Each row of a before or after table is a point. The points were changed in one or more steps. Then noise was added and the rows were shuffled. The steps act on how far a point lies along the listed directions, d1 being the first. Name the steps. A step turns or swaps two directions, mirrors them in a line or flattens them onto one, adds a multiple of one to another, or multiplies one. Angles are multiples of 10 degrees, from the lower direction toward the higher: turns from -170 to 170, lines from 10 to 170 but not 90. Use the fewest steps. Two steps may share a direction if one is a turn and the other turns, adds or multiplies; they go together, in the order done. Otherwise the lowest direction goes first.

Directions:
(1): [ 75, 183]
(2): [-183,   75]
Before:
array([[ 34,   9],
       [ 37, -38],
       [ -9,  20],
       [ 37, -28],
       [  1,  26],
       [ 41,   8],
       [-81,  63],
       [-88,  50],
       [ 31, -31],
       [  2, -25]])
After:
array([[-24,  48],
       [-35,   4],
       [-21,  41],
       [  4, -21],
       [-40,   8],
       [  5,  24],
       [ 52, -88],
       [ 69, -78],
       [-11, -25],
       [-23,  40]])
Steps: turn d1 and d2 by 160 degrees

Directions:
(1): [  56, -308,  -88,   18,   -7, -108]
(2): [-144,  -18,  211,  -71,   45, -211]
Before (11 x 6):
array([[ -30,   26,   61,  -19,  -32,  -12],
       [  52,   40,   -7,   41,    8,   55],
       [  81, -117, -110,   19,  -30,   52],
       [  39,  -39,  -28,   28,  -32,   -4],
       [ -15,    7,   -4,   26,    0,  -13],
       [ -27,   42,   87,  -42,   25,  -58],
       [  29, -134,  -54,   40,   -8,    3],
       [  -2,   69,   33,  -15,   29,  -36],
       [  18,  -31,   20,  -15,   -3,  -16],
       [ -38,  -28,   40,  -21,   -9,  -40],
       [  57,   63,  -15,   36,    9,   34]])
After:
array([[ 28, -46, -27,   9, -49,  24],
       [ 44,  80,   5,  29,  13,  26],
       [ 30,  68,  28,  32,  15,  40],
       [-79,  82, 130, -52,  15, -49],
       [ 74, -86, -60,   2,   0,   5],
       [ 62, -11, -63,  15,  11,   4],
       [-14,  28,  50,   6, -18, -38],
       [ -2, -72, -14,  -6, -17, -19],
       [ -9,   1, -11,  31,  -3, -10],
       [-82,   4, 111, -10,  21, -67],
       [ 14, -27,  25, -15,   0, -18]])
Steps: mirror d1 and d2 in the line at 40 degrees

Directions:
(1): [  11,  -29,  195, -102,  173,  -74, -241, -179,   16, -193,  -55]
(2): [ -21,  137,  190,   53, -245,  101,   -1, -244,  -21,   66,  149]
Before:
array([[  41,  -16,    9,    8,    5,    6,    3,   25,    5,    3,    7],
       [ -34,   11,  -11,   29,  -38,    1,   58,  -29,  -17,   44,   27],
       [ -18,   22,   64,    7,   -4,    6,  -26,  -41,    0,  -53,   -3],
       [   4,  -23,   72,  -80,   71,  -40,  -93,  -56,    6,  -42,   -3],
       [ -23,   71,   69,   57, -158,   42,    8, -105,   -8,   80,   74],
       [ -25,   -7,   65,  -40,   57,  -30,  -62,  -35,   -1,  -67,   -4],
       [ -13,  -13,   42,   -3,   46,  -22,  -46,  -48,  -18,  -44,    6],
       [ -11,  -16,  -39,    4,   10,  -32,   16,   50,  -14,  -18,  -46],
       [  -2,   19,  -68,   31,  -58,    2,   69,   84,    1,   66,   34],
       [  21,   -5,  -76,   17,   10,  -19,   54,   96,   16,   28,  -31],
       [  26,   46,   77,   -9,    2,   28,  -53, -103,   -2,  -43,   24],
       [ -17,   47,   20,   21, -115,   29,    6,  -76,   17,   37,   52],
       [  -4,   -1,   -2,   25,  -77,   15,   39,   -4,  -33,   37,   50]])
After:
array([[ -13,  -37,  -51,   12,   55,  -23,   17,   56,  -19,   -7,  -13],
       [ -34,   18,    7,   26,  -39,    2,   44,  -50,  -17,   37,   31],
       [  42,  -14,   28,    5,    4,    6,  -10,    6,    6,   -3,   10],
       [ -15,   -3,  -39,   23,    4,    6,   45,   69,    1,  -14,  -23],
       [  31,    2, -102,   20,   20,   22,   69,   91,   -3,   26,  -11],
       [ -12,    1,   36,  -10,    3,  -30,  -38,  -33,  -13,  -50,  -32],
       [  -4,    4,   14,   20,  -78,   15,   28,  -22,  -33,   32,   53],
       [   5,  -59,  -73,  -55,   85,  -44,    7,   99,    6,   13,  -30],
       [ -15,   30,  -57,   34, -109,   28,   58,   11,   18,   68,   36],
       [  -3,   56,   83,    5,  -72,    6,  -35,  -80,    0,    8,   65],
       [ -21,   40,  -57,   77, -146,   38,   93,   35,   -6,  128,   50],
       [  17,   35,   89,   -9,   -4,  -15,  -57,  -83,   15,  -36,    2],
       [ -22,  -34,  -49,  -22,   69,  -32,   18,   89,    0,  -21,  -29]])
Steps: mirror d1 and d2 in the line at 130 degrees
